Every row gives one point. Two turns around zero, p and q, are shown by what they do to some points. Write where each new point lands after one turn and then the other. Backwards means that the second turn is done in reverse. Each puzzle has new turns, and all numbers are rounded.

Turn p:
[ 5 35] => [13 33]
[  5 -31] => [ -2 -31]
[10 21] => [15 18]
[-20 -24] => [-25 -19]
Turn q:
[ -6 -17] => [-15 -10]
[45 14] => [ 45 -15]
[-32   8] => [-21  25]
[-8 -5] => [-9  1]
Where do these land?
p, then q: [  8 -13] => [ -5 -15]
p, then q: [ 8 17] => [18  5]
q, then p: [-35 -34] => [-49   5]
q, then p backwards: [-5 -5] => [-7 -3]
q, then p: [23 34] => [41  5]

Turn p:
[-29  -1   0 -11] => [-30   2   5   7]
[ 5 10 12 13] => [14  0 15  5]
[ -2  41  -5 -23] => [ -9  38  16 -22]
[ 16 -30  10   1] => [  9 -32 -11  -6]
[-12 -16 -28  39] => [  9   2 -25  45]
[ 23  -4  11 -19] => [  7 -11   0 -29]
Turn q:
[  6 -17 -12   8] => [21 -7 -6  2]
[-29  23  28  32] => [-29  13   6  46]
[ 15   8 -13  -1] => [  9  15  -4 -12]
[ 24 -36  29  -2] => [ 23 -24  40  -1]
[-29   9   9  -9] => [-30 -10  -7   7]
[ 23   0 -27 -11] => [ 21  10 -11 -27]
[-10  13 -14 -16] => [-14   3 -18 -14]
Where do these land?
p, then q: [  5  16 -14 -13] => [-16  13  -6 -14]
q, then p backwards: [  0  26 -13  25] => [ -8  17 -32   9]
p, then q: [-23   1  -9  -2] => [-11   3 -13  18]
p, then q: [-16   3 -25  16] => [  3  23 -16  18]
q, then p: [ 24 -38  22  -7] => [ 13 -43   8 -21]
q, then p: [ 16  -9  48 -29] => [-23 -41  33 -11]
p, then q: [-5  1 -9  8] => [ 3  9 -5  7]

Turn p:
[ -6 -17   2  -5 -11  15] => [ -4 -11 -13   1 -19   7]
[27 17 -9 13 13 -9] => [ 25   7  21 -10  18  -1]
[-11  14 -15  13 -11 -18] => [ 10  16 -16   9  17 -14]
[ 22 -16  15   1  12  -4] => [  5 -24  23  -1  -1   0]
[-12   3  -2 -18  -7  11] => [-16   6 -13 -10 -10   3]
[ -7  -1  17 -18  -4 -20] => [-22  -8   2  -2   4 -22]
[ -6  -2 -17  13  10  12] => [ 9  7 -6  8  5 22]
[-8  3  7  2 -2 12] => [ -5   7   0   5 -12   4]
Turn q:
[  8 -21   7 -44  -9   1] => [ 23 -23  -2 -22 -27 -18]
[  0  10 -11  10  11   7] => [-13   0  -8   0  13   9]
[ 7 18  8 12  2 -3] => [ 1 14  5  0  7 18]
[-10  11  -4  10  -8   6] => [-17   8   3   5  -3   5]
[ -8  18  -5   9   6 -15] => [-8 22  1 -5 14 -1]
[ -9 -17  13  -8   8   4] => [  7 -17  14   1   2 -11]
[ 11 -19  -8  12 -10  -1] => [  8  -3 -14  22  -5  -3]
Where do these land?
p, then q: [ -5  -8 -15   7  13   9] => [-10 -17  -5   5   3  13]
p, then q: [  3   5 -13  -6  -8  18] => [ -7  -4 -11 -12 -16   6]
q, then p: [-16   1  17   3  -5 -24] => [ -3  10  23   0   3 -23]
q, then p: [ -5  14 -11  17  -2  -3] => [-4 22 -1  7  4  8]
p, then q: [ -9  -1   4 -11   5   0] => [-11  -1   8  -1   0  -8]
q, then p: [ 15   6  48  -1 -12  -2] => [ 12  -4  27 -13 -39 -11]
q, then p: [ 10  -5 -18 -15  14  -1] => [ -2 -12 -11 -14  17  10]
q, then p: [  6 -12 -11   5  -6   2] => [ 14  -1 -10   5   7   2]
